Each point is reached from the start by the listed moves, each made 0, 1 or 2 times, or once backwards (-1), plus a little noise. Is the number of moves made odd or even? Then give how often each move was made.
In the rows, zero is written as 128.

Moves:
(1): [177 135 147 150 144]
(2): [118 144 164 117 147]
Start: [109 162 103 105 112]
Points:
[ 94 177 136  92 133] -> odd (0, 1)
[ 61 158  86  77  97] -> odd (-1, 0)
[ 88 194 179  83 147] -> even (0, 2)

Moves:
(1): [150 139 128 125 119 127 138 124 133 127 129 135]
(2): [132 153 124 118 122 125 125 123 131 124 129 124]
(3): [127 125 141 126 131 132 129 125 128 118 132 124]
(4): [134 137 120 134 148 107 143 138 123 126 131 134]
(5): [132 127 123 128 142 126 133 125 140 131 132 128]
(6): [113 155 129 138 109 131 142 126 141 132 139 120]
(7): [111 122 127 123 126 128 135 115 130 149 147 123]
(8): [123 130 124 112 128 117 138 136 142 131 119 138]
(9): [128 124 129 135 117 117 130 126 135 119 145 122]
Start: [114 121 128 126 129 124 137 139 135 142 134 119]
Points:
[144 181 121 131  39 117 154 113 180 133 174 107] -> even (2, 1, -1, -1, 0, 1, 0, 0, 2)
[159 249 128 142  62 133 163 121 162 116 151 102] -> even (2, 2, 0, 0, 0, 2, -1, -1, 0)
[ 74 170 118 165  76 131 141 108 190 144 197  65] -> odd (-1, 1, -1, -1, 2, 2, 0, -1, 2)
[ 92 213 162 113   9 130 181  75 187 143 233  72] -> even (2, 2, 2, -1, -1, 2, 2, 0, 2)
[112 189 133  98  64 131 175  74 192 164 210  89] -> odd (2, 2, 1, -1, 1, 1, 2, 0, 1)
[ 84 226 107 118  87 114 152 154 175 133 125 107] -> even (-1, 2, -1, 0, 0, 2, -1, 1, 0)
[ 63 109 132 117 109 152 114  94 129 181 180  81] -> even (-1, 1, 0, -1, 0, 0, 2, -1, 0)

Moves:
(1): [141 131 125 137 140 121 130 134 139 132 121 130 126 115 121 138 123 121
 129]
(2): [126 141 126 140 133 122 137 123 120 126 137 127 117 123 133 134 134 118
 133]
(3): [133 125 142 135 138 129 133 116 119 126 127 128 130 119 115 129 126 127
 126]
(4): [115 120 122 142 122 117 127 138 137 134 128 131 131 127 119 132 141 128
 131]
(5): [123 120 121 137 138 130 125 138 131 129 135 136 130 128 130 132 126 127
 130]
(6): [130 122 136 125 123 144 127 127 138 116 121 126 119 126 131 131 128 127
 119]
(7): [116 124 125 124 120 129 144 111 119 130 113 139 115 127 114 129 118 113
 111]
(8): [122 135 135 131 137 121 145 131 132 122 111 136 132 136 129 123 132 134
 137]
(9): [128 128 120 132 138 131 131 132 138 118 125 124 120 113 109 137 122 132
 125]
(10): [118 135 125 131 137 126 127 123 127 147 133 120 132 126 131 124 125 124
 145]
(11): [132 144 126 129 128 131 146 133 127 123 129 131 141 121 119 132 123 125
 138]
(12): [123 123 130 126 118 124 129 134 138 124 129 139 136 118 139 125 125 144
 131]
(13): [133 122 122 125 126 136 144 127 125 124 119 121 136 122 140 119 133 124
 137]
(14): [129 135 126 134 129 129 129 123 124 130 128 124 135 129 130 122 125 126
 122]
(15): [131 125 126 135 124 123 134 120 125 137 137 122 125 139 128 132 122 135
 127]
(16): [120 126 129 123 130 126 124 121 128 130 124 121 124 135 129 139 128 124
 119]
(17): [121 125 124 119 129 131 137 129 131 143 120 137 127 129 120 139 137 136
 130]
(18): [123 132 133 130 124 135 131 128 113 135 122 122 127 124 129 134 126 133
 128]
Start: [138 139 107 130 130 119 128 129 141 135 121 113 135 141 121 122 138 139
 120]
Points:
[103 201 102 119 137 104 201  67 112 206 113 148 143  82  68 166  91 116
 125] -> even (1, 1, 1, -1, -1, -1, 2, -1, 0, 2, 2, 2, -1, 1, 0, 1, 2, 0)
[104 187  87 154 139 104 249  99 132  92  65 156  96 132  32 133 155 106
 103] -> even (-1, 2, 0, 1, -1, 0, 2, 2, 2, -1, 1, -1, 0, 1, 0, -1, 1, -1)
[ 47  99 106 161  72  94 174  94 150 145  84 159  80 159  83 171 142 176
  46] -> even (-1, 1, 0, 2, 0, 1, 2, 1, 1, -1, -1, 2, -1, 1, 2, 1, 1, 1)
[143 101  86 176 161 102 135 161 168 108 156 125 139  94 130 142 138 192
 133] -> even (0, 1, 1, 0, 2, -1, -1, 0, 2, -1, -1, 2, 1, 0, 1, 0, 0, 0)

Moves:
(1): [120 124 128 127 132 132 109 123 128 122 154 126 119 123 127 125 118 136
 137 134 127 139 138 112]
(2): [124 127 138 121 128 128 149 136 139 146 104 140 126 140 139 121 124 118
 137 117 130 134 132 135]
(3): [124 119 137 128 136 128 124 130 120 133 144 118 128 120 110 141 139 117
 134 131 125 125 123 118]
(4): [131 134 135 113 117 112 127 133 133 119 128 110 120 119 125 119 120 131
 140 134 117 134 136 128]
(5): [144 115 118 136 125 116 122 120 109 130 122 132 118 132 116 110 129 142
 126 122 124 120 122 131]
(6): [125 147 129 133 131 126 128 134 109 144 128 128 125 144 154 126 133 128
 117 141 134 117 127 135]
(7): [129 131 128 134 126 129 133 125 135 120 132 125 128 127 120 118 126 131
 131 128 108 129 120 122]
(8): [126 118 123 125 123 122 135 140 142 127 132 113 117 130 137 116 115 126
 114 138 126 122 137 131]
(9): [130 128 120 121 122 126 137 131 125 134 122 136 134 137 121 130 127 123
 123 137 122 132 134 125]
(10): [146 135 138 124 130 121 121 117 120 127 139 133 127 127 125 127 122 130
 125 126 118 131 129 129]
(11): [120 125 126 126 120 123 131 133 135 124 124 127 130 117 134 128 138 130
 126 122 124 118 137 107]
(12): [133 127 126 115 125 127 131 117 127 130 124 129 129 119 132 122 127 126
 124 132 132 134 114 122]
(13): [112 122 137 116 119 144 132 142 126 123 122 135 134 133 141 122 118 110
 125 129 122 124 132 135]
(14): [137 126 141 127 130 124 108 129 121 128 128 130 128 131 131 131 127 137
 131 136 126 138 130 127]
(15): [127 134 117 124 137 130 126 129 123 134 125 123 114 138 137 135 133 126
 126 128 127 125 128 130]
(16): [131 134  99 141 120 124 122 132 125 136 141 133 125 123 126 143 139 150
 118 126 117 120 110 139]
(17): [124 127 136 120 126 137 134 125 128 131 138 120 127 142 144 135 119 123
 129 136 133 120 137 127]
(18): [135 124 126 131 122 122 125 121 130 127 130 133 121 127 134 119 129 124
 132 133 130 128 126 132]
(19): [132 121 125 133 117 129 127 129 136 128 126 131 138 134 119 132 126 123
 126 113 130 121 120 119]
(20): [123 129 128 119 124 134 137 142 139 128 128 136 119 130 126 121 128 126
 124 128 135 122 127 128]
(21): [131 131 137 121 127 130 127 122 137 137 115 133 134 130 134 114 125 121
 122 132 124 119 134 137]
(22): [133 126 123 130 139 121 122 132 132 125 132 130 135 128 132 134 124 128
 128 127 130 121 124 129]
(23): [139 124 135 134 126 133 126 133 124 135 118 128 126 119 118 124 122 128
 132 132 125 128 128 115]
(24): [138 124 133 140 134 138 127 133 118 136 130 128 142 118 128 124 146 121
 138 118 134 137 127 131]
Start: [143 133 126 127 120 128 110 130 123 122 136 137 124 127 117 132 148 122
 132 109 132 134 131 131]
Points:
[167 172  66 148  84 149 110 166 135 140 148 182 104 155 184 132 190 142
  65  85 109 125  20 170] -> odd (-1, 0, -1, -1, -1, 1, 2, 1, -1, 1, 0, 2, 1, 2, 2, 2, -1, 1, 2, 2, -1, -1, -1, 1)
[179 179 152 106  91  88 103  95 141 136 224 157 169 150 181 129 140 102
 164 125 102 133 143  46] -> odd (2, 1, 0, 1, -1, 2, 2, -1, 2, 2, 2, 1, -1, 0, -1, 0, 2, 2, 2, 0, 0, 2, -1, 1)
[131 178 143  80 106 173  66 113  95 136 229 157 158 129 214 159 103  93
  99 153 120  75 118  86] -> odd (2, -1, 0, 0, -1, 2, 0, -1, 0, 2, 1, 2, 2, -1, 0, 1, 2, 0, 1, 0, 1, 2, 1, 0)
[137 159  71  76  58  93  86 110 134 119 188 168  27 107 177  23  96 183
  81 160 130 125 103 209] -> even (2, 0, -1, 1, 1, 1, -1, 1, -1, 1, -1, 2, 1, -1, -1, 2, -1, 2, -1, 2, 1, -1, -1, -1)
[186  73 164 146 112 133  49  72 142 131 205 115 111 162  99  95  78 145
 122 132 118 137 188 123] -> even (2, 0, 0, -1, 1, -1, 0, 2, 0, 1, -1, -1, -1, 1, -1, 0, 2, 0, 1, -1, 2, -1, 0, 0)
[224 130 180  77  84  79  50 115 120 129 132 163 156  87  64  76 109  74
 152 153 129 124 134  74] -> even (1, -1, 1, 2, 0, 1, -1, -1, 2, 1, 0, 1, 0, 0, -1, -1, -1, 2, 2, 1, 2, 2, 2, 0)
[134  97  65 111 103 117 179 168 152 194  84 174 101 220 249 103 103  84
  82 134 130  65 196 198] -> odd (0, 2, -1, -1, 1, 0, -1, 2, 2, 0, 1, -1, 1, -1, 1, 1, 2, 2, -1, -1, 1, 2, 0, 0)
[145  85 104  95  57 116 106 118 141 113 142 137  87 100 104  49 108 131
 138 161 102 163 137 166] -> odd (1, 0, 0, 1, 1, -1, 0, 1, 1, -1, -1, 1, 1, 0, -1, 1, 0, 2, -1, 0, 1, -1, 0, 0)
[126 107 114  96  80 127 111 115 111 129  50 192 149 173 125  97 147  98
 148  74 126 172 142  87] -> even (1, 1, -1, 0, 1, 0, 0, -1, 2, -1, 1, 1, 1, 1, 1, -1, -1, 0, 2, -1, 0, -1, -1, 0)
[180  94 130 159 133 136  49 106  58 107 220 150 109  84  36  79 125 126
 160 145  96 110  64  74] -> even (2, -1, 2, 0, 2, 1, 2, -1, 0, 0, -1, 1, 1, -1, -1, 0, 0, 1, 0, 1, 0, 2, 2, 0)
[181 146  61 148 117 115  89 106  46 181 120 214 120 103 204 132 214 117
 103  55 119  87  54 158] -> even (0, 1, 0, -1, 1, 1, -1, -1, -1, 2, 2, 2, 2, -1, 2, 2, -1, 2, 0, -1, 0, 1, 0, 1)
[139 142 223  61 109 137 130 176 150 117 171  90 136 161 135 113 116  44
  93 140  92  35 178 111] -> odd (-1, -1, 2, 1, 0, 1, 1, 1, 0, 2, 1, -1, 1, 0, 0, -1, 2, -1, 1, 2, 2, 1, 0, 0)

Moves:
(1): [121 128 122 138 125 123 130 135 130 127 130 113 124 133 121 126 134 143
 137 133 122 131 118 139 127 116 125]
(2): [148 136 142 137 145 141 121 122 124 123 128 124 120 125 115 128 126 127
 130 113 123 138 120 139 139 126 129]
(3): [121 127 135 118 130 134 125 125 124 129 134 134 123 128 133 126 126 127
 141 129 129 131 129 131 127 129 127]
(4): [119 129 123 132 130 134 122 119 137 129 128 130 129 127 124 128 144 130
 132 123 130 131 128 126 133 132 131]
(5): [124 125 122 138 140 132 127 123 128 130 125 144 135 121 130 113 129 117
 130 112 111 125 131 131 124 135 129]
(6): [120 123 131 115 131 130 120 128 119 135 121 136 141 127 140 127 124 127
 117 113 133 122 121 130 133 126 121]
(7): [130 141 131 139 121 123 133 121 117 112 128 140 127 116 121 135 139 144
 133 117 134 128 137 125 138 110 135]
(8): [143 120 128 135 131 131 136 133 117 132 134 135 141 135 128 119 132 143
 113 129 127 127 123 127 141 132 124]
(9): [131 127 134 122 127 139 131 130 120 119 119 123 121 128 125 136 142 135
 120 131 120 134 127 144 121 132 132]
(10): [133 136 115 124 121 130 131 127 123 126 128 132 129 129 129 127 124 123
 130 122 124 125 125 122 119 124 123]
(11): [131 139 133 119 142 128 120 138 123 116 111 127 113 121 124 119 122 130
 126 125 140 113 124 119 136 121 133]
(12): [129 135 132 126 124 131 116 137 125 123 123 134 129 130 141 130 134 130
 134 128 132 126 141 132 133 123 124]
(13): [115 126 121 129 126 122 123 116 130 138 119 126 120 131 120 125 131 125
 128 136 139 112 130 132 126 130 125]
(14): [135 135 132 123 130 124 118 131 117 122 140 128 132 129 119 126 128 134
 125 131 109 122 117 128 125 130 121]
(15): [120 129 131 114 127 128 135 135 141 130 118 134 116 124 127 129 122 130
 126 133 133 143 129 135 128 135 123]
(16): [136 135 119 120 136 118 118 127 134 122 142 124 111 123 130 138 119 123
 118 124 127 140 133 139 120 132 139]
(17): [136 133 136 121 130 124 122 127 123 140 137 130 115 126 138 112 126 114
 128 122 110 130 125 123 127 119 122]
(18): [130 130 127 147 115 132 128 119 144 144 127 136 126 123 137 124 113 136
 138 126 116 129 131 115 126 123 132]
(19): [108 137 140 134 123 127 138 123 135 130 119 119 117 132 138 134 136 147
 138 138 141 125 124 128 137 138 110]
(20): [137 119 133 129 129 121 124 133 125 127 137 128 135 108 122 133 150 132
 143 129 117 133 125 136 115 124 118]
(21): [133 137 120 125 118 125 140 130 137 134 116 128 128 124 131 123 126 133
 128 125 136 126 131 131 124 144 142]
(22): [133 127 132 124 128 118 132 118 140 120 124 126 121 132 133 113 112 139
 136 133 128 131 141 128 126 119 131]
(23): [127 136 132 128 106 133 120 126 123 123 131 123 139 122 137 134 115 121
 131 138 138 151 115 138 146 130 124]
(24): [126 127 128 136 138 126 121 122 127 132 128 128 131 131 130 135 126 122
 122 135 132 138 124 124 128 125 132]
Start: [118 126 138 121 126 121 128 103 125 118 120 120 133 127 128 122 113 122
 134 135 125 119 128 140 120 140 135]
Points:
[149 171 190  71 160 116 152 147 140 106 110 117  63  97 110  21  62 150
 215 139  61 118  76 137 105 153  83] -> odd (1, 1, 2, -1, 1, -1, -1, 0, -1, 1, 2, -1, -1, 2, 2, -1, 1, 0, 1, 1, 1, 1, 0, -1)
[184  95  64 190 158 111  98  39 151 200 177 187 189  74  80 111 156 132
 106  55  64  86 125 141  76 205 179] -> odd (-1, 1, 0, 2, 1, 1, 0, 2, -1, 0, -1, -1, 2, 1, -1, 2, -1, 2, -1, 2, 2, -1, -1, 0)
[149 131 149 181 120 141 118  84 211 212 148 121 118  53 139 109  98  62
 193  90  37 249  73 158 103 154 117] -> odd (1, 2, -1, 1, 1, 0, -1, -1, -1, 0, -1, -1, -1, -1, 2, 0, 2, 2, 0, 2, 1, -1, 1, 1)
